Every row gives one point. The points of each table are mixes of a few directions, plus a little noise. How many directions does each table use, and how many do they share? Where both have some left over, give the other angles between the two spaces (their principal angles), to ten degrees, smallest first.
In the rows, zero is written as 128.

First, 4 rows:
[[133  77]
 [124 166]
 [130 109]
 [124 160]]
Second:
[[158 136]
 [ 69 112]
 [ 97 119]
 [166 138]
 [158 137]
 [101 120]
 [147 133]]
Directions: first 1, second 1, shared 0; angles 80

First (9 x 6):
[[121 119 129  93 135  93]
 [119 117 129  85 135  86]
 [124 123 128 110 131 110]
 [124 123 129 109 132 108]
 [142 146 126 194 115 194]
 [133 133 127 149 125 148]
 [146 150 125 210 113 211]
 [125 124 129 112 131 111]
 [120 118 129  89 134  89]]
Second (9 x 6):
[[ 80 159 162 151 115 112]
 [112  88 106 117  95 181]
 [174 164 133 105 175 104]
 [ 75 115 134 138  87 163]
 [155  98 111 137 125 113]
 [145 163 139 114 158 114]
 [171 152 137 109 142 109]
 [131 109 106 135 156 125]
 [110 104 126 145 100 132]]
Directions: first 1, second 4, shared 0; angles 70

First:
[[ 97 156 157 120 124 140  98 125  98]
 [136 153 132 128 119 130 145 115 137]
 [103 202 127 127 118 134  95 119 102]
 [155  83 111 104 177 118 140 122 139]
 [105 175 156 133 115 164 132 141 107]
 [149  72  87 142 141 118 139 154 146]
 [151  54 126 142 102  93 147 120 166]]
Second (10 x 9):
[[112 114 134 145 132 118 156 142 123]
 [151 150 118 102 123 143  85 107 135]
 [ 93  95 142 167 136 105 193 160 116]
 [152 150 118 101 123 143  84 106 136]
 [160 158 114  92 120 149  69  99 139]
 [ 93  95 143 168 136 105 194 161 116]
 [ 90  93 144 170 137 104 198 163 116]
 [155 153 117  98 122 145  79 104 137]
 [151 150 119 102 123 143  86 107 136]
 [123 124 130 133 129 125 137 133 126]]
Directions: first 5, second 1, shared 0; angles 50

First, 9 rows:
[[103  83  78 196 121 166 146 109  88  78  21 136 140 139]
 [120 115 124  85 121 105 150 116 104  90 168 121 141 125]
 [114 152 124 142 120 141 107 123 144 156 139 125 124 121]
 [123 120 149 116 137 150 117 170 139 146 163 153 116 156]
 [152 166 151  75 134 112 114 126 129 128 146 135 109  88]
 [173 133 153  93 141  74 147 115 125 114 134 126 135 122]
 [123 125 135 123 128 143 122 161 166 170 150  79 104 107]
 [137 138 142 125 131 120 122 139 152 158 150 114 122 126]
 [107 120  98 197 118 140 127  93 106 112  81 162 159 167]]
Second:
[[158 172 133 130 130 102 115  91 130 133  92 131 126  93]
 [126  96 130 123 137 146 138 157 119 112 118 137 120 144]
 [ 77  99 110 139 114 168 127 157 133 138 175 117 130 153]
 [103 131 117 134 116 137 123 127 140 147 161 108 131 128]
 [141  93 150 117 138  72 164 123 102  97 198 183 183 226]
 [131 145 133 131 122  87 132  95 125 131 173 146 162 158]
 [147 133 130 126 137 144 120 136 126 121  68 127 102  92]
 [152 125 134 108 136 130 133 147 150 140  91  72  93  71]
 [120 157 113 145 122 164 100 120 128 134  75 131 105  85]]
Directions: first 6, second 4, shared 4

First, 8 rows:
[[103  84 137  92 135 111 166 137 162 109  54  51 149 115 136 136 163 128
   78 163  95 104 137 144]
 [122 114 134 102 126 123 144 131 147 119 101 104 140 120 123 137 140 130
  115 130 109 122 145 141]
 [114 102 135 100 130 118 152 134 152 116  83  83 143 119 129 136 149 129
  100 144 105 115 140 141]
 [134 137 128 128 124 131 122 126 126 130 140 143 127 129 122 129 122 129
  139 116 130 133 134 129]
 [148 166 117 174 126 143  91 120  90 148 196 195 104 143 128 115  96 126
  169 107 165 148 106 107]
 [120 112 134 102 127 122 145 132 148 118  97  99 141 120 124 137 143 129
  112 133 108 120 144 140]
 [138 143 129 124 120 134 119 125 126 131 149 154 127 127 116 133 118 130
  148 104 129 138 142 132]
 [144 166 110 203 135 142  84 119  73 153 205 195  92 151 144 102  93 123
  164 127 182 145  76  91]]
Second, 8 rows:
[[128 121 127 140 141 133 130 136 130 119 128 113 130 129 139 133 128 121
  119 151 150 122 105 132]
 [127 117 127 147 147 136 131 138 131 114 129 105 132 129 144 136 128 118
  114 163 163 119  93 133]
 [128 117 127 147 148 136 131 138 130 114 129 105 131 129 144 137 127 118
  114 162 162 119  93 134]
 [128 119 127 144 145 135 130 137 131 116 128 109 131 129 141 135 128 120
  117 158 158 121  98 133]
 [128 118 127 147 148 136 130 138 131 114 129 106 132 129 144 136 128 119
  114 163 162 119  92 134]
 [129 143 129 101 100 117 124 113 124 148 128 159 123 126 105 116 128 142
  147  79  79 140 178 120]
 [128 124 128 134 135 131 129 131 129 124 128 121 129 128 133 131 128 124
  123 140 140 125 116 130]
 [129 165 131  63  60 100 119  93 118 176 126 204 116 123  72  98 128 162
  175   9   9 158 249 108]]
Directions: first 2, second 1, shared 0; angles 40

First, 11 rows:
[[141 131 143 108 123 137 131 119 116 138 151 132 118 115 124 124 125 108
  119 122 116 125 119 112 159 138 122 117 126 132 144 123]
 [145 127 129 133 146 133 124 130 131 125 134 149 137 125 141 133 139 119
  118 140 126 111 138  88 125 117 124 125  97 120 135 124]
 [ 79 121  85 165 120 108 120 151 155 104  57  95 142 162 128 133 123 187
  163 129 166 145 136 198  56 105 147 151 159 125  84 148]
 [125 124 112 140 139 130 120 138 141 117 105 134 140 136 141 134 135 140
  131 137 142 115 136 113 103 107 131 128 109 120 121 133]
 [159 130 151 154 160 119 136 122 125 130 168 165 142 122 136 134 148 105
  106 151 103 121 153  88 126 139 120 146  94 122 135 111]
 [135 128 141 167 149 105 138 127 130 124 148 144 142 135 126 133 141 128
  122 146 111 141 154 138 103 143 128 161 125 126 115 117]
 [140 129 143 150 144 115 136 124 126 128 151 144 136 128 128 131 138 120
  119 140 111 134 145 123 120 141 125 147 120 126 125 119]
 [160 129 153 161 164 115 137 122 126 128 170 168 144 124 136 135 151 106
  106 154 101 123 158  89 120 141 120 151  93 121 132 110]
 [132 130 135 120 125 131 130 124 123 133 138 128 123 123 125 126 126 120
  125 124 123 129 124 126 141 134 126 124 130 130 134 126]
 [111 128 101   7  63 193 105 126 113 146  86  80  82 102 125 111  86 119
  142  72 166  99  50 107 215  97 126  34 147 139 170 154]
 [ 82 131 117 103  77 123 132 127 121 135 100  69 102 136  97 115  96 154
  158  93 142 165  96 226 139 145 139 124 208 146 112 144]]
Second:
[[114 149 107 112 128 150 137 163 113 141 133 126 144 130 148 124 124 138
   67 116 109 121 140 132 117 108 124 151  99 140 127 147]
 [185 102 170 131 123  86 112  87 131  88 125 163 123 167  78 155 143 103
  188 119 147 150  92 108 182 115 152 123 136 119 116 120]
 [133  92 154 122 143 133 101 129 136 188 145 144 157 143 157 141 105 146
  109 141 108 146 161 120 136 149 106 108 171 130 134 112]
 [108 120 127 113 142 158 171 155 139 168 155 117 114 125 145 105 111 114
  104 131 103 135 165 151 114 159 131 153 147 128 137 106]
 [102 149  86 151 112  97  82 112 106  87  64 101 131 122 130 150 136 161
  135 118 165 122  96 142 116  86 130 109 106 129 105 159]
 [140 134 129 126 118 110 164 119 125  79 120 125  90 146  84 127 140  93
  160 108 143 140  98 151 151 118 167 160 112 122 115 125]
 [110 126  98 117 174 160 114 158 134 157 125 133 161 124 178 131 128 148
  116 138 120 109 192  90  87 120 109 132 138 123 121 120]
 [125 118 166 145 101 133 123 108 143 171 162 122 126  91 133 107 112 138
  120 157 113 124 115 136 128 181  96  81 155 134 165 120]
 [135 162 116 137 111 125 150 121 125  74 124 121 106 105  99 112 152 111
  151 124 144 104  93 121 122 116 140 135  89 126 132 142]]
Directions: first 3, second 6, shared 0; angles 30, 30, 70

First (10 x 32):
[[123 145  91 187 123  66 101 128 190  89 163 120 129 126 102  97 176 196
  162  23 127  94 135 111 120 143 164 151 154 103  98 128]
 [118 112 140 122  93 168 150 113 108 146  90 142 139 143 130 108 121 105
  124 183  83 158 131 123 132 121 134 139 103 120 126 128]
 [128 135 121 133 143 108 119 135 134 126 144 124 117 119 126 133 132 141
  128 110 144 117 130 129 122 135 125 122 138 131 129 127]
 [120  95 139 108 106 131 122 155  77 249 171 147  57  79 121 135  67  81
   96 199 137 119 154 115 149 189  95  86 129 172 191 162]
 [112 138 118 131 161 100 122 145 110 153 138 133  84 104 128 129 129 148
  114 150 142 126 146 131  98 147 110 110 136 131 133 123]
 [142 125 141 116 115 159 138 112 136  95 106 122 170 154 136 135 129 109
  136 121 120 138 109 134 144 100 138 142 118 123 119 125]
 [130 139 128 119 157 121 127 133 123 115 127 123 125 126 136 143 129 133
  122 130 147 128 125 138 115 120 117 120 132 130 126 119]
 [135 129 134 135 100 161 144 100 152  71  86 124 189 170 131 112 152 128
  149 109  92 147 110 128 137  89 158 163 111 101  96 117]
 [131 127 136 121 121 150 139 116 128 109 103 128 152 146 134 127 132 119
  130 138 114 142 120 132 130 108 134 139 117 120 118 122]
 [141 135 132 109 161 116 118 142 122 127 152 118 118 114 136 161 113 120
  118 117 172 113 121 139 131 129 107 107 141 148 144 129]]
Second, 8 rows:
[[149 124 154 106 105 132 142 119 135 129  99 168 140 129 129 136 122  80
  116 144 139 144 133 134 148 119 134 135 112 127 103 131]
 [122 122 139 102 121 151 141 112 115 115  88 139 141 126 134 124 125 114
  107 164 111 172 129 137 124 124 126 136 115 113 118 118]
 [135 136 121 160 148 150 127 147 122 134 163  82 140 171 140 144 125 141
  172 113 130  67 101 122 129  90 123 119 131 156 157 134]
 [107 102 103  95 117 124  88 109 137  95 166  89 132  66 111 117 112 170
   88  70 121 180 126 129 145 202 126 129 164 110 171 133]
 [107 143 105 201 142 138 138 151 115 159 145  94 115 182 133 107 150 172
  188 146  89  63 122 108  94  89 134 127 120 141 138 127]
 [148 145 142  84 172 101 123 132 130 100 121 145 123 102 139 168 121 108
   96 120 191 144 128 154 124 126 106 114 138 132 112 117]
 [124 128 131 149 125 136 140 145 108 178 134 134 106 144 131 126 121 116
  145 168 119  98 134 119 122 117 122 117 116 147 139 136]
 [131 125 128 126  93  92 124 111 163 114 109 174 127 103 107 103 147 125
  112 100 125 158 151 123 138 157 153 149 129  98  86 129]]
Directions: first 4, second 6, shared 4

First:
[[130 137  68  71 156 123 121 105 147 175 154 148 108 152 127 155 158 126
  133 160 122 152 182 122 143 163 101 139  62 118 109 115]
 [104  82 150 132  66 121 110 130 135  72 116 107 119 107 185 127  75 107
  102 111 117  83 115 136 108 109 166 138 127 141 133 158]
 [131 159  84 122 163 141 124 119 150 136 141 152 124 139  86 138 146 117
  122 126 148 130 104 126 157 147 141 132  94 115 162 106]
 [ 96 205 114  92 166 136 127 170 162 212 139 115 148  38 122 184 169 185
  118 172 110 172 125 108 161 166  54 144 188  86  88  95]
 [116 105 164 133 108  97 121 137 124 121 114 140 145 137 168 114  92 158
   99 126 119 131 135 103 140  99  98 157 165 132  99 126]
 [155  66 186 163  78 126 162 120  83 105 111 128 129 157 142  85 125 110
  150 106 113 133 113 128  85  88 140 111 126 148 120 141]
 [135 141 117 158 148 135 108 117 123  77 127 116 125 152 102 112 105 109
  133 108 159  89 127 155 130 126 179 109 134 146 173 146]
 [137 146 103 130 146 146 136 124 134 135 136 137 124 131  91 132 151 112
  139 125 138 133 103 133 133 140 143 118 101 121 153 118]
 [146 112 166 151 120 126 143 128  92 119 120 108 131 141 131 106 131 129
  157 125 124 129 148 141  97 114 129 104 157 144 115 147]]
Second (9 x 32):
[[163  80 111  88 117 120  77 178 106 126 123 116 143 118 105  82 131 113
  116 167 137 136 123 171 127 146 144 149 148 128 125  72]
 [ 71 139 156 141  86 125 177  89 166 139 129 147 114 109 199 188 111 144
  109  96  90 126 115  68 127 103  93 140  95 115 106 173]
 [171 109 105 111 150 128  85 164 101 120 126 113 139 139  81  81 139 114
  136 156 152 131 135 175 128 148 153 126 153 137 141  87]
 [116 201 134 184 184 145 171  73 132 118 137 134 115 165 104 156 137 141
  165  88 144 113 150 109 130 119 130  84 121 138 154 183]
 [180 123 102 122 171 131  87 160  94 117 128 112 139 150  62  74 143 115
  148 155 163 128 141 184 129 150 161 115 157 140 151  90]
 [ 78 132 153 134  84 125 169  98 160 140 129 143 118 105 194 178 114 143
  108 104  93 129 115  75 128 106  97 143  99 115 107 163]
 [145 172 120 160 182 140 137 111 116 116 133 123 125 160  83 122 142 129
  161 113 155 120 147 140 129 132 144  93 136 141 155 146]
 [123  93 131 100  91 119 114 148 134 135 124 128 132 106 153 126 121 126
  104 143 113 135 115 128 127 130 121 153 127 119 110 108]
 [104 105 140 112  86 121 136 130 144 137 126 135 125 103 173 146 116 131
  105 128 102 133 113 106 126 119 109 151 116 117 106 129]]
Directions: first 6, second 2, shared 1; angles 90

First:
[[108 108 158 114 157 155 163 141 134 138 178 132 136 119 117 127 154 114
  137 102 143  80 138 125 113 128  88 149 122 142  74 126]
 [142 136 115 124 117 101 100 127 134 115 105 129 132 139 131 124 118 144
  124 142 110 143 127 125 133 124 155 120 134 122 163 130]
 [112 130 114 118 107 101 112 125 111 108 118 145 129 133 116 120 131 135
  109 137 102 140 131 116 137 131 157 115 138 127 156 131]
 [135 136 121 156 122 154 142 116 118 149 110 112 110 118 141 142 113 112
  132 130 155 155 117 143 133 133 112 124 121 121 116 123]
 [146 128 128 111 130 100 101 134 149 113 121 130 142 139 127 121 125 149
  130 138 108 119 131 122 124 118 148 129 133 126 155 131]
 [137 149 107 138 146  97 106 160 134  95 151 146 138 163 158 109 142 161
  130 108  99 143 140  94 133 139 163 119 124 147 166 159]
 [181 134 125 148  95 148 112  81 145 173  37  76 108 102 132 161  67 111
  141 183 169 165  97 188 127 105 116 127 129  86 137  94]
 [ 82 113 141 118 138 146 164 135 104 126 174 149 128 119 108 121 158 110
  118 101 129 101 138 114 127 140 106 133 128 144  88 130]
 [150 142 110 125 117  89  88 133 139 106 104 132 135 147 138 119 117 155
  125 143 100 148 129 119 133 124 170 116 134 124 180 137]
 [ 88 104 161 127 151 185 194 130 112 156 181 128 121 101 111 135 155  89
  133  95 165  85 132 135 117 136  64 149 119 141  44 119]]
Second, 11 rows:
[[111 112 121 129 132  95 120 132 136 120 169 132 142 121 127 150 153 147
  114 144 107 115 111 147 128 108 141 117 128 136 124 111]
 [131 111 127 134 149 101 117 145 157 131 168 120 141 123 135 157 150 149
  125 140 118 109  98 157 124  97 128 131 126 131 118 110]
 [140 192 124 155 115 165 186  36  76 108  78 109 124 162 189  56  56 133
  158 124 161 166 249  55 132 217 142  87  98 159 152 174]
 [146 120 131  90 106 147  86 180 131 136  65 154 105 122  75 123 128  91
  124 107 120 137  84 125 132 111 124 164 160  90 151 136]
 [109 108 141 119 124 163 144 144 115 151 126 136 111 104  96 141 143  89
  123 110 146 116 101 143 127 124  93 148 138 115  93 118]
 [117 111 123 132 139  98 119 138 144 127 170 127 143 122 128 155 154 147
  114 141 113 110 103 152 126 101 134 125 128 134 119 109]
 [152 144 133 132 133 144 128 127 133 132 104 117 123 139 140 114 109 123
  147 119 141 139 141 116 125 141 123 133 124 125 135 140]
 [169 145 134 138 143 151 126 130 149 139 106 111 127 139 153 120 104 129
  155 121 149 134 139 122 120 134 118 138 118 124 131 142]
 [125 110 126 124 136 106 111 151 148 128 154 131 135 123 119 151 151 138
  120 136 114 114  95 151 125 100 129 136 133 125 124 113]
 [107 111 121 118 119 101 115 139 124 119 147 142 132 120 105 142 151 135
  106 138 105 121 108 138 133 112 141 123 139 127 132 113]
 [106 144 124 134 113 136 157  86  92 114 120 132 126 134 137 102 113 124
  123 128 134 139 174 100 133 163 137 107 121 143 132 137]]
Directions: first 4, second 4, shared 2; angles 60, 70
